Rows are points. Each copy is the shape, with its points in the same order, stretched, turned, moved and blurred by noise. Is it also mirrored, or only turned?

Shape (9 x 3):
-0.12 -0.24 -0.16
0.13 0.64 -0.58
0.00 0.09 -0.46
-0.06 0.24 0.35
0.00 -0.20 -0.12
-0.32 -0.12 0.19
0.13 0.13 -0.49
-0.01 0.06 -0.21
0.04 -0.43 0.15
Copy 1, 9 rows:
-0.32 0.15 -0.37
0.50 0.40 -0.80
0.02 0.21 -0.70
0.09 0.29 0.28
-0.19 0.05 -0.33
-0.38 0.35 0.06
0.15 0.12 -0.74
0.00 0.21 -0.42
-0.31 -0.11 -0.02
Copy 1 is: only turned
Copy 2:
-0.27 -0.24 0.22
-0.49 -0.10 -0.58
-0.45 -0.28 -0.15
-0.10 0.47 0.09
-0.16 -0.19 0.16
-0.32 0.17 0.45
-0.33 -0.31 -0.32
-0.32 -0.13 -0.06
0.16 -0.16 0.37
Copy 2 is: only turned

Shape (8 x 4):
-0.16 0.17 0.49 0.44
0.34 -0.22 0.41 -0.09
0.11 -0.12 -0.12 0.33
0.16 0.40 -0.48 0.04
-0.06 -0.14 0.09 0.15
-0.30 -0.49 0.43 0.19
-0.22 -0.39 -0.08 0.33
0.76 0.28 -0.23 0.07
Copy 1, 8 rows:
-0.56 0.42 0.02 -0.10
-0.02 0.43 0.43 -0.05
-0.32 0.07 0.21 0.27
0.03 -0.12 -0.38 0.49
-0.25 0.09 0.12 0.02
-0.45 0.14 0.39 -0.36
-0.43 -0.12 0.25 0.02
0.11 0.33 0.12 0.64
Copy 1 is: only turned
Copy 2 (8 x 4):
-0.12 0.71 -0.03 0.57
0.11 0.23 0.42 0.40
-0.02 0.02 -0.11 0.42
0.32 0.13 -0.44 -0.10
-0.13 0.17 0.01 0.28
-0.51 0.19 0.27 0.43
-0.39 -0.10 -0.07 0.34
0.66 0.08 -0.07 0.32
Copy 2 is: only turned
Copy 3 (8 x 4):
-0.28 -0.29 0.45 0.28
0.47 -0.06 0.29 0.01
-0.11 0.26 -0.11 -0.07
-0.11 0.19 -0.52 0.26
-0.04 -0.03 0.02 -0.14
-0.01 -0.29 0.30 -0.45
-0.21 0.15 -0.10 -0.41
0.30 0.55 -0.14 0.49
Copy 3 is: mirrored
Copy 4:
-0.34 0.29 0.58 -0.06
0.27 0.49 0.21 0.14
0.12 -0.18 0.20 0.10
0.26 -0.29 -0.22 -0.60
-0.02 0.04 0.11 0.20
-0.23 0.27 0.26 0.71
-0.07 -0.22 0.09 0.52
0.65 0.00 0.15 -0.61
Copy 4 is: mirrored

Shape:
-0.45 -0.10 0.39 0.39 -0.26 0.42 0.03 -0.17
-0.27 -0.19 0.48 -0.15 -0.08 -0.02 -0.02 -0.15
-0.23 0.22 0.67 0.34 0.03 0.27 0.25 -0.33
0.23 0.12 0.00 -0.28 -0.63 -0.51 -0.72 0.28
-0.19 0.22 -0.18 -0.12 0.09 -0.03 -0.31 -0.26
0.42 -0.17 -0.10 0.13 0.28 0.17 0.19 -0.21
0.10 0.06 0.34 -0.03 0.27 0.44 -0.17 -0.04
0.45 0.01 -0.51 -0.28 0.25 0.28 0.04 0.18
-0.07 0.18 -0.17 -0.19 0.04 0.16 0.29 0.12
0.20 0.37 -0.10 0.09 0.27 -0.11 0.39 0.42
0.03 -0.66 -0.03 0.14 -0.12 -0.40 -0.20 0.70
0.25 0.10 0.24 -0.32 -0.45 -0.49 -0.63 0.14
-0.21 0.36 0.41 0.04 0.05 0.14 -0.44 -0.41
Copy 1:
-0.01 -0.01 0.70 0.01 -0.24 -0.32 0.88 -0.13
0.21 -0.08 0.47 -0.13 -0.06 -0.45 0.27 -0.06
0.53 0.22 0.71 0.08 -0.16 -0.17 0.70 -0.20
-0.78 0.06 0.43 0.27 0.10 -0.25 -0.54 0.11
-0.11 0.02 0.26 -0.11 -0.13 0.02 -0.15 -0.52
0.10 -0.11 -0.32 0.03 0.32 0.12 0.38 -0.22
0.35 -0.30 0.33 -0.01 -0.08 0.16 0.29 -0.17
-0.32 -0.17 -0.33 -0.25 0.18 0.44 -0.04 -0.08
-0.17 0.18 0.27 -0.37 -0.02 0.15 0.16 -0.01
-0.09 0.33 0.47 -0.25 0.46 0.36 0.22 0.01
-0.61 -0.42 0.38 -0.20 0.83 -0.42 0.46 0.22
-0.40 0.03 0.40 0.29 0.12 -0.30 -0.52 0.07
0.34 0.03 0.59 0.20 -0.33 -0.05 0.02 -0.53
Copy 1 is: only turned
Copy 2:
0.33 0.08 0.28 0.65 -0.48 0.39 0.18 -0.41
0.11 0.31 0.42 0.57 0.01 -0.16 -0.09 -0.05
0.08 0.56 0.06 0.88 -0.23 0.58 0.19 0.00
-0.36 0.08 -0.22 -0.26 -0.26 -0.69 -0.30 -0.40
-0.17 0.04 -0.07 0.03 0.34 0.18 -0.34 -0.08
0.42 0.22 -0.29 -0.14 0.02 0.33 0.03 0.43
0.07 0.41 0.19 0.08 -0.18 0.29 -0.21 0.18
-0.07 0.06 0.00 -0.82 0.11 0.31 -0.06 0.38
-0.26 -0.02 0.21 -0.20 0.19 0.27 0.12 0.05
-0.40 -0.19 -0.21 -0.04 0.03 0.23 0.17 0.63
0.20 -0.49 0.27 0.11 -0.48 -0.67 0.19 0.13
-0.39 0.23 -0.18 -0.02 -0.25 -0.74 -0.24 -0.24
-0.18 0.39 -0.03 0.41 -0.04 0.32 -0.41 -0.11
Copy 2 is: only turned
Copy 3, 13 rows:
-0.91 0.03 0.15 0.09 -0.19 0.48 -0.10 -0.15
-0.42 0.09 0.11 -0.29 -0.13 -0.02 0.06 -0.04
-0.76 0.44 0.25 -0.07 0.16 0.42 -0.25 -0.02
0.58 -0.07 -0.47 -0.26 -0.59 -0.53 -0.08 0.37
0.06 0.12 -0.19 0.05 0.11 -0.37 -0.07 -0.10
0.32 0.04 0.45 -0.01 0.13 -0.21 -0.33 -0.09
-0.25 -0.11 0.07 -0.22 0.23 0.10 -0.38 -0.22
0.74 -0.25 0.05 -0.02 0.08 -0.19 -0.25 -0.32
0.20 0.03 0.04 -0.01 0.13 0.23 0.09 -0.17
0.57 0.15 0.13 -0.04 0.44 0.21 -0.06 0.32
0.48 -0.52 0.37 -0.03 -0.26 -0.20 0.21 0.57
0.40 0.01 -0.28 -0.46 -0.43 -0.51 -0.14 0.31
-0.51 0.25 -0.22 -0.24 0.08 -0.17 -0.28 -0.11
Copy 3 is: only turned
Copy 4:
0.26 -0.02 -0.07 0.41 0.15 0.64 -0.37 -0.29
0.09 -0.25 -0.05 0.33 -0.06 0.03 -0.21 -0.44
-0.25 0.11 -0.39 0.43 0.09 0.51 -0.22 -0.32
0.35 0.04 0.61 0.40 -0.90 -0.39 0.17 -0.10
-0.14 -0.35 0.31 0.37 -0.07 0.20 0.26 0.01
-0.10 0.12 -0.06 0.01 0.49 0.06 0.36 -0.06
-0.27 0.14 0.30 0.31 0.22 0.06 -0.01 -0.27
-0.09 0.12 0.55 -0.40 0.23 0.02 0.41 0.03
-0.16 -0.10 0.17 -0.19 0.02 0.31 0.02 -0.01
-0.44 0.26 0.07 -0.26 -0.01 0.04 0.02 0.28
0.55 0.09 0.17 0.07 0.04 -0.32 -0.39 0.28
0.18 0.02 0.41 0.45 -0.71 -0.48 0.18 -0.30
-0.27 -0.21 0.21 0.67 -0.14 0.29 0.07 -0.36
Copy 4 is: mirrored

Shape:
0.23 0.07 -0.34 -0.10 0.40 -0.10 -0.07 -1.23 -0.50 -0.45 0.16
-0.15 0.23 0.14 0.43 -0.26 -0.17 -0.09 -0.13 0.23 -0.41 -0.01
0.19 0.17 -0.08 0.25 0.09 -0.09 -0.14 0.09 0.25 -0.30 0.16
0.28 0.16 -0.32 -0.26 -0.30 -0.22 -0.16 0.03 0.25 -0.02 0.20
0.00 0.02 -0.07 0.39 -0.19 0.02 -0.15 0.19 0.11 -0.52 -0.45
0.07 0.19 -0.20 0.36 -0.18 -0.29 -0.01 0.21 0.12 -0.26 -0.93
0.26 -0.08 -0.01 0.19 0.33 -0.14 -0.03 0.16 0.02 -0.50 0.20
-1.18 0.00 0.16 0.41 -0.25 -0.23 -0.33 0.01 0.27 -0.43 -0.12
0.08 0.09 0.04 0.17 0.24 -0.06 -0.19 -0.33 -0.98 -0.30 -0.59
0.22 -0.19 0.17 0.34 -0.14 -0.24 -0.37 -0.03 0.04 -0.34 0.16
0.08 -0.45 -0.52 0.24 -0.26 0.06 0.07 0.12 -0.63 0.18 0.24
0.24 0.01 -0.05 0.28 -0.05 -0.31 -0.30 0.11 -0.40 -0.19 0.10
0.32 0.17 -0.68 0.16 -0.19 -0.27 -0.26 0.09 0.28 1.09 0.10
0.28 0.32 0.14 0.27 -0.29 -0.12 0.03 0.02 0.22 -0.42 0.16
0.20 0.29 0.14 0.12 -0.12 -0.11 0.08 -0.12 0.00 -0.28 0.23
0.32 0.00 0.20 0.10 -0.27 0.17 0.01 0.15 0.10 -0.05 -0.30
0.18 0.22 0.07 0.35 -0.23 0.24 -0.37 0.21 -0.18 -0.41 0.09
Copy 1 (17 x 11):
-0.32 -0.03 -0.87 0.39 -0.25 -0.21 0.10 -0.99 -0.17 0.18 -0.16
0.35 0.05 0.16 0.72 0.03 -0.33 0.06 0.15 0.04 -0.03 0.07
0.17 0.17 -0.25 0.27 0.30 -0.19 -0.02 0.20 -0.13 -0.07 0.16
0.14 0.25 -0.27 -0.06 0.07 0.37 -0.42 0.00 0.01 0.01 0.27
0.60 -0.03 0.18 0.37 0.06 -0.41 -0.07 0.09 0.06 -0.28 -0.12
0.75 0.18 0.15 0.24 -0.33 -0.38 -0.13 0.02 0.06 -0.75 -0.02
0.11 0.08 -0.24 0.05 0.38 -0.34 0.15 -0.05 -0.23 -0.06 0.12
0.34 -0.36 0.82 0.90 -0.44 -0.55 -0.30 0.38 -0.25 0.24 -0.13
0.07 -0.21 -0.18 0.09 -0.40 -0.18 0.36 -0.59 -0.17 -0.50 -0.34
0.22 0.28 0.17 0.25 0.27 -0.18 0.14 -0.08 -0.15 0.12 -0.17
0.42 -0.10 -0.50 -0.38 -0.21 0.15 0.36 0.07 -0.05 0.48 -0.10
0.30 0.14 -0.13 0.01 0.05 0.02 0.31 -0.10 -0.30 -0.07 -0.06
0.12 0.87 -0.58 -0.39 -0.50 0.59 -0.26 0.52 -0.18 0.01 0.07
0.30 0.17 -0.07 0.49 0.35 -0.07 0.07 0.13 0.16 -0.11 0.24
0.03 0.07 -0.17 0.33 0.19 -0.01 0.08 0.02 0.10 -0.07 0.26
0.17 0.21 0.12 -0.05 0.18 0.04 -0.15 0.13 0.36 -0.29 -0.03
0.31 -0.10 -0.14 0.36 0.35 0.08 0.09 0.25 -0.05 -0.14 -0.22
Copy 1 is: only turned
Copy 2 (17 x 11):
-0.45 0.08 0.34 0.13 0.57 -0.91 0.04 -0.80 -0.10 0.31 0.43
0.11 -0.28 0.10 -0.03 -0.22 0.06 -0.43 -0.62 0.18 -0.39 -0.30
0.03 -0.44 0.20 -0.13 0.27 -0.04 -0.31 -0.21 0.31 -0.03 -0.09
-0.19 -0.43 -0.06 0.34 -0.15 -0.21 0.03 0.03 0.51 0.14 -0.05
-0.07 -0.15 -0.24 -0.15 0.09 0.39 -0.23 -0.55 0.23 -0.14 -0.59
-0.59 -0.07 -0.08 -0.19 -0.09 0.10 -0.02 -0.53 0.35 -0.10 -0.86
-0.02 -0.38 0.05 -0.25 0.44 -0.04 -0.53 -0.01 -0.11 0.04 -0.13
0.47 -0.23 -0.11 0.33 -0.07 -0.01 -0.18 -0.90 -0.15 -1.35 -0.43
-0.49 0.72 -0.03 0.19 0.71 -0.32 -0.11 -0.34 -0.23 -0.02 -0.27
0.34 -0.20 0.00 0.13 0.17 -0.10 -0.50 -0.32 0.03 0.06 -0.43
-0.34 0.08 0.21 0.52 0.17 0.23 0.36 0.10 -0.62 0.22 -0.14
-0.21 0.05 0.17 0.27 0.34 -0.10 -0.43 -0.11 -0.08 0.05 -0.43
-0.35 -0.38 0.95 0.42 -0.23 -0.43 0.87 0.15 0.38 0.24 -0.34
0.03 -0.21 0.09 -0.06 -0.21 0.11 -0.63 -0.29 0.33 0.00 -0.12
-0.12 -0.06 0.15 -0.03 -0.15 -0.07 -0.39 -0.18 0.20 -0.03 0.11
0.09 0.02 -0.25 -0.15 -0.21 0.30 0.11 -0.01 0.26 0.12 -0.33
0.29 0.07 0.04 0.25 0.37 0.43 -0.44 -0.26 0.28 0.04 -0.11
Copy 2 is: mirrored
